Every row gives one point. Two turns around zero, p and q, are shown by what they do to some points. Write where each new point lands after one turn and then the other. Backwards means that the second turn is done in reverse. Each puzzle has new turns, and all numbers are rounded.

Turn p:
[-31   4] => [-27  16]
[ 18 -52] => [ -3 -55]
[ 4 40] => [19 35]
[9 8] => [11  4]
Turn q:
[-29  38] => [-43  21]
[-30 -17] => [-19 -29]
[16 -9] => [18 -1]
[ 44 -12] => [45  9]
Where do these land?
q, then p: [ 1 -8] => [ 2 -8]
q, then p: [35  1] => [35  3]
q, then p: [-30  46] => [-33  44]
q, then p: [ -6 -39] => [ -3 -39]

Turn p:
[-14 -33  43] => [-31 -28  37]
[-27 -14 -19] => [-23  -9 -26]
[ 28   1 -30] => [ 35  -5 -22]
[ 45  35 -16] => [53 25 -3]
[-15 -28  26] => [-26 -24  21]
[-17  39  -5] => [-7 41 -9]
Turn q:
[ -2 -19 -30] => [  2 -19 -30]
[30 48 20] => [28 48 23]
[-51 -26  -2] => [-51 -26  -9]
[22 -3 13] => [20 -3 16]
Where do these land?
q, then p: [-20  33 -11] => [ -7  35 -18]
p, then q backwards: [30 23  6] => [33 17 10]
p, then q: [-11  14  17] => [-14  17  12]
q, then p: [  0 -70 -13] => [ -9 -69 -12]

Turn p:
[ 19 -16  29 -27] => [ 33  -8  27 -18]
[  8 -12  24  18] => [ 5  3 27 18]
[ -2  60 -16  12] => [-22  51 -29  -7]
[ 22 -49 -10  -1] => [ 31 -38   1  24]
[-13 -41   2   2] => [ -2 -39  14  11]
[-34  58 -30  -5] => [-45  31 -41 -29]
Turn q:
[-24  58  13  -1] => [-33  46  17 -24]
[11 41 33 26] => [ 2 42 43  3]
[ -8 -60 -22 -16] => [  3 -56 -33  12]
[ 18 -36  -7 -31] => [ 24 -41 -14 -14]
[-21 -16   7  26] => [-19  -8   7  31]
[ 23  13 -24  -3] => [ 23  18 -20  -7]
Where do these land?
q, then p: [-28  -4   5 -38] => [ -7 -39   0 -27]
q, then p: [ 13  28 -15  40] => [-12  48 -13  11]
q, then p: [ 11 -27 -17  -9] => [ 18 -18 -14  19]
q, then p: [15 59 34 -4] => [  6  43  24 -49]
q, then p: [-11 -55  -7  12] => [ -5 -33   3  47]

Turn p:
[ 18 -26  60  -8] => [11 -8 66 -8]
[ 15  -1 -23  18] => [ 21  -8 -22   9]
[-32 -22 -33  21] => [-21 -22 -27  37]
[ -6 -21  -8 -14] => [-14 -23   0  -4]
[  6  69   4 -16] => [  4  60 -17 -33]
Turn q:
[  2  26 -38 -13] => [ -3  29 -38  -3]
[-23  10  40  18] => [-22   4  45   5]
[ 25 -14  -4 -52] => [ 40  -3 -16 -41]
[-23  -4 -19 -15] => [-19  -2 -19 -20]
[ 20 -17  21  62] => [  4 -26  28  59]
Where do these land?
p, then q: [  8  -2  27 -35] => [  7   4  24 -38]
q, then p: [  4 -47   2  49] => [  9 -39  21  51]
q, then p: [-20 -14  29 -49] => [-24 -10  27 -49]
q, then p: [-21  14 -23 -24] => [-25   7 -27 -18]
p, then q: [ 32 -23 -26  15] => [ 30 -30 -21  14]
p, then q: [ 12  16 -17  37] => [ 14  12 -21  36]
p, then q: [-15  56   8   7] => [-13  57  -7   6]

Turn p:
[-20  15 -46 -37 -39  -5] => [ -1  -9 -59   4 -43 -13]
[ 8 37 23 22 40 -8] => [  9  33  26 -23  33 -26]
[-11  16  35 -26  44  -7] => [ -5  18  19 -59   7   3]
[  3  -1 -43  62 -30  48] => [ -5  28 -19  87  15   5]
[-32  -7  25  -9  39  -8] => [-29   4   9 -43  21  11]
[ -4 -24 -40  48   9 -13] => [ -2 -18 -23  36  51  -2]
[ 20  -3  13 -32 -45 -25] => [ 14 -36  10  -3 -49 -16]
[ 45 -29  11 -17  -6  12] => [ 34 -18  25   7 -16  32]
[ -8  -5  20 -11 -13   7] => [-14  -2  13  -4 -20   6]
Turn q:
[-22   1 -31 -40  12 -31] => [  1  17 -29 -28  35 -31]
[ 45 -23  15  -1 -35 -17] => [ 46  -4  25 -11 -35 -12]
[ 27 -20   3 -12 -46  33] => [ 14   5  -5 -15 -63   8]
[ 8 -2 50 23 -1 25] => [-11 -31  34   6 -21  32]
[ 34  24  23  39 -35  12] => [  2  12  49  28 -41  10]
[-26  26 -22 -33  39 -20] => [-18  22 -19 -20  57  -6]
[-49 -10 -22  -7   9 -16] => [-22 -12 -33   0  25 -31]
[-17   4 -15  31  57  14] => [-13 -10 -20  40  42  31]
Where do these land?
q, then p: [-39  13   1   1 -17   7] => [-36 -12 -20  -8   3 -12]
p, then q: [-22 -27   9 -27   3 -25] => [ -1 -19 -37 -28 -10  -6]
q, then p: [ 19  50 -31  19  41  22] => [ -6  73   3  10  26 -11]
p, then q: [ 11   0  26  -9 -42 -33] => [ 21 -34  15 -13 -21 -36]
q, then p backwards: [-23 -71 -12  18  12 -27] => [ 19 -15 -51   5 -21 -58]
q, then p: [ 20  20  -8 -24 -42  31] => [ -6  15 -11   8 -53 -30]
p, then q: [33 15 15 24 44 26] => [-5 16 41 -6 22 48]

Turn p:
[ 12 -10  12   5 -20 -17  15  12] => [  6  -8  12  13  -9 -23  18  10]
[-26 -13   9   5  26  -4 -12  22] => [-20 -16   5  -5  33   3 -12  18]
[-16   0 -45 -29  -8  -5  15   9] => [ 10 -12 -31 -33  -6  15  29  12]
[-17   0  10  14 -14  28   1 -24] => [-17  -3  19   6 -19  25  -4 -21]
[-24  15  12 -18  -3 -29  -4  16] => [-26   8   0 -24   5 -22  10  22]
[ 58  -8   6   2 -16  19 -31   0] => [ 43   6   4  24 -28 -11 -41   3]
[-22 -12  11   5   3 -28  14 -30] => [-29 -13  -1  -4   6 -20  16 -31]
[-11   8   2  -8  18 -22 -17  16] => [-14   6 -12 -12  20 -15  -9  19]
[ 10  13 -23  18 -15 -18   9   1] => [  1   8 -25  21 -12  -4  21   5]
[ 35   8   7   6  29  76   9 -20] => [ 45  25  30  14  10  52 -28 -34]
Turn q:
[ 47  20  16   9  17 -27  20 -27] => [ 38  29  25 -19  13 -12  25 -31]
[ 27  -7 -26   0  11  11  26 -27] => [ 17 -11 -15 -18  28   6  32 -15]
[-37 -31  22   6 -15  -4 -11  18] => [-25 -20  10  39 -27  -3 -11   8]
[-41  -8  26   2   1  30 -33   1] => [-44 -10  12  22   0  19 -37  -2]
[-28  19   6 -12  -6  13   9  10] => [-26  11   3  -5  -9  17   0  22]
[ 13  17   7  16 -13   6   1  21] => [ 23  13   1   3 -12  18 -11  10]
[ 10   0 -42  -1  34  -2  12  -3] => [ 12  -3 -20 -11  42 -17  16  15]
[ -8  -2 -27  18 -18 -20 -17 -23] => [ -4  13 -38  14  -3 -17   0 -23]
[ 17  -9  19 -37 -11  -7  -7  29] => [  9 -23  22 -24 -31 -12 -14  14]
Where do these land?
q, then p: [  4  33  18 -39   5  -3 -17  11] => [-10  14  13 -40 -13 -19 -17  23]
q, then p: [ 30   2  36  -7  45   9 -17  -1] => [ -1  13  30  -9  23 -31 -42 -16]
p, then q: [  9 -26 -18  11 -21  -3   5  40] => [ 37 -28  -1  24 -11   2   5  19]
q, then p: [ 24  31  28  -8  14 -24 -33 -13] => [-16  39  -1 -20 -12 -35 -27 -12]
p, then q backwards: [-22 -15   5  14 -13  21   9   8] => [-10 -17  22  -5  -2  22  16   6]
q, then p: [-32 -19 -25  12 -26  19 -10  17] => [ -6 -33 -23  19  -8  33   0  20]
q, then p backwards: [-30 -38  10  -4 -18   3   6   9] => [-17 -22  -2  32 -33  -5  -3   1]
q, then p: [ 17   5 -28  -6  -8  -3  10 -30] => [ 19   4 -22 -20   2   5  20 -23]
p, then q: [-11   8 -15   1  18 -16   6  -6] => [-10   4 -10  -6  21  -7  14  11]
q, then p backwards: [ 11  18 -10  26   3  -3  41 -35] => [  4  29 -18   2  18   1  51  -9]

Turn p:
[-23 -28  22  -9 -38 -11 -30   0 -17] => [-17 -36  17 -13 -30 -14 -20 -16 -29]
[-49  23 -26 -33  -3 -12   9 -18  -5] => [-43  35 -11 -20  11  12  -4 -28 -24]
[ 13 -51 -30  -7   0  37 -19   6  -2] => [ 15 -45 -42  -6  -5  16 -23 -14  20]
[ 17 -19 -10  -1  -7  26 -11  32  19] => [  7 -24 -19 -10 -18  12 -11  23  29]
[ 59  24  17  34  15 -19  11  -8 -38] => [ 64  24  15  42   2 -24  11  13 -14]
[-28  -1   9 -16 -17 -42 -18 -30  26] => [-38   5  23 -24  -5 -36   7 -33   0]
[ 17  -7 -19   6 -11  24 -24  13  11] => [  6 -11 -17   4 -20   6 -23   5  29]
[ 10  33  -6  25  29  11  20  19 -12] => [13 27 -7 31 20 14  4 35  0]
[-12  -5  29 -38   2 -21 -10  -2   2] => [ -5  -4  23 -42   8 -15  -4  -5 -17]
[-38 -10  -9 -15  -8 -31  22   3  14] => [-40   2 -11 -23   1  -8  29  -7 -18]
[-1  4 12 26 31 13  4  0  1] => [ 4 -6  9 25 30  4  1 16  8]
[ 34  37  11  28   8  24  47 -15   2] => [34 31 20 36  7 33 34 10 17]
Turn q:
[-19 -20 -28 -52 -42 -12  35  -7  27] => [-46  -7 -25 -20 -42 -24  24 -36  28]
[ 17  19  24  -3   1  -9  -9  18 -19] => [ 18  10  19 -16   5 -13   5  26 -11]
[ 32  37   9  24 -14  -2   1   5   5] => [35 27 24 17 -3 -6 21  2 -3]
[  3   7 -25 -28 -37  11 -40  10 -13] => [ -1  25 -11 -12 -54  -1 -22  22   9]
[ 20 -32 -31  15 -18 -24  26  32 -26] => [-15 -14 -29  28 -20 -27  31  21 -37]
[ 17  -2  -5   9  31  38  -1 -28 -16] => [ 25   0 -12  -6  12  39 -15 -19 -29]
[-17  13   0   9  31 -18  17   0  14] => [-9  5 -5  6 43 -6  8 -7 12]
[-31  -1  25   5  10  35 -12  20  28] => [ -9 -16  20  -4  11  43   0  16  36]
[ 15 -35  15  10  24 -24 -40 -16  -2] => [ 28 -37  -5   8  13 -20 -44   9  -4]
[-37  14  17  12  13   6  22 -33   2] => [-25   6  25  -1  33  15  -8 -34  -1]
Where do these land?
p, then q: [-13  -3 -18  -6  27 -23  -8 -30  28] => [-10   7 -14  -3  39 -15 -13 -28  21]
p, then q: [  4   6 -20  28 -16 -43   1 -21  -1] => [-15  21  16  31  10 -34   4 -22 -11]
p, then q: [ -3 -20  -2  -8  13  14  14  26 -33] => [  3  -4 -31  -4 -12  17  -1  22 -30]
p, then q: [  2  12 -11  -4  12   8  17 -63  12] => [ 20  11  11  -2  32  16  -7 -54   2]
q, then p: [29  5 17 40 -2 10 25 76 -7] => [ 26 -12 -16  17  -4  32  48  63 -23]
q, then p backwards: [-37  23  -1 -10 -25  11  -3  -8  -2] => [-22  34  -1  -9 -20   6  -9  -8  23]
p, then q: [-12  10 -27  18 -26 -16   4 -15  33] => [-32  16  17  22   1  -5   7 -30  23]
p, then q backwards: [ 43   0   2  -7   9  24 -20  57 -30] => [ 35 -14  -2  -3  19  10 -66  22 -17]
q, then p backwards: [-12  -1  15   7  28  -5 -32 -21  -3] => [  0   4   8 -10  27  22 -33  -3 -12]
q, then p: [ 23 -25   1  -1  10  22   2  38  -5] => [ 17 -20 -36  -6 -15  24  11  17  -5]
q, then p: [ -1  14   6 -23   6 -28   9 -17  12] => [ -4  20   7 -20  17 -24  11 -17   4]
p, then q: [-23 -20  39 -33 -37  26  -8 -23  -3] => [ -7 -36  28 -42 -26  17 -30 -18 -10]

Turn p:
[-42 -16   0  18  20  -6  10   5 -18] => [-38  10  -6  -8  36 -17   2   1   2]
[ 23  -1  -1  13 -12  13  -5  12   3] => [ 16   4  10  22  -1  13  -2   3 -12]
[ -9 -16  -1 -50   5  -3 -21  37  -1] => [-12  -6 -19 -17  -2  42 -40   8  20]
[  9  13   4   6   3 -21 -29 -18 -24] => [ 13  13 -21  -4  -7 -19 -14 -30 -14]
[ 28  -7  20  13  38 -11 -21   9  28] => [ 31  33   6   9  -1 -17 -28  21  23]
[21 31 -5  9 -2 11 34 -7  1] => [ 17   2   8  -6 -14  -2  37  18 -23]
[-17 -29 -15  11 -31  -2   1 -18  -3] => [-15 -34   3  22  17  -7   7 -23   4]
[-11 -35 -13  -7 -12   5  27 -27  -3] => [ -8 -47  12  -6  22 -12  10  -2   5]
[ -3  20   8  21 -22 -20   9  -1   6] => [-10   3 -11  23 -22 -17  18   2  -9]
[ 11  30  15 -23  -6  30  -2   1  -1] => [  6   8  21 -20 -32  24   2  -2 -14]
[-11  10 -13 -11  19   4  -4   7  12] => [  0  14  -4 -15   3  13   8   3  21]
Turn q:
[  1 -19   9  48 -20  -8  16 -15 -12] => [ -3  15  28  13 -37 -13  33   4  -1]
[  2 -20  10  -9  20 -11  11  24  -5] => [  4 -24  20  -2   8   8  -6  16  21]
[  6 -10  -4   5   0  17   8 -18  18] => [ -3  -3  -3   7  -8   1  10 -30   6]
[-24 -10  -5 -20  14 -26 -18  -7   8] => [-24 -11   4  -5  35 -20  -5   5  -1]
[ 16   7 -13 -19  27 -10  -8 -16  -7] => [  7 -18   9  -4  21   0 -16 -13 -26]
[ 6 19 12 23 29  6  2 37  9] => [ 29  20  15  21  11  18 -20  10  24]
[ 15  11  -1  -6 -76  13 -10 -20  10] => [  5  16 -54 -26 -39 -26  24 -10 -12]
[ -2  40 -19  -5   4   8  16  21   3] => [ 20  12 -23  10  18  33   1  10  -8]
[-17  -6  24 -14 -19   2  -5 -16 -10] => [-26   8  -1 -31 -11  -6   2   2   1]
[ -3 -12 -13  -3  22  10 -12  10 -14] => [-10 -16   6  17   1   6 -25   5  -3]
Where do these land?
q, then p: [  8  37 -21 -18   1 -11  24  22 -25] => [ 18   9  10 -10  28  38  -9  14 -30]
q, then p: [ 11   6   3 -14  21  31  -3 -15  21] => [ 20  -4  19 -14   0 -13   4 -33  14]
p, then q: [-34  -8  -3  16  -9   8  10 -11  14] => [-18  13  19  -1  16   5  23  -3  19]
p, then q: [-12  -5   3  40  20  -2 -21  15 -22] => [  4  29  19  11  27   8 -15   3 -31]
p, then q: [-38  -5 -13   1 -12 -26  -9   6  27] => [-17  13 -12  30  21  -8  29 -15  15]
p, then q backwards: [ 13  -1  24 -12 -21   8  -7  19   3] => [  5  -4  -4   9  10  21  -4   8 -32]
q, then p backwards: [  2 -18  25  -2  22   1 -17 -25  -9] => [-16 -12  30  -6   1  21 -12 -22  -7]
p, then q: [-16 -12 -20 -17   0  -1  -4  41  -7] => [-18   2 -17  32   4  20 -24 -12   8]
q, then p backwards: [  9 -19   7  14  -2  15 -25 -20   5] => [ -9   5  26   6 -11  -9 -21 -22   1]
p, then q: [ 13  13 -12 -11 -23 -19  14 -10  -8] => [ -3 -28  -5   9 -21  -1  20   6  -9]
p, then q: [ 44  12   8   4   5  -2  38 -22   2] => [ 35 -31  11 -19 -20  -1   9  31   4]
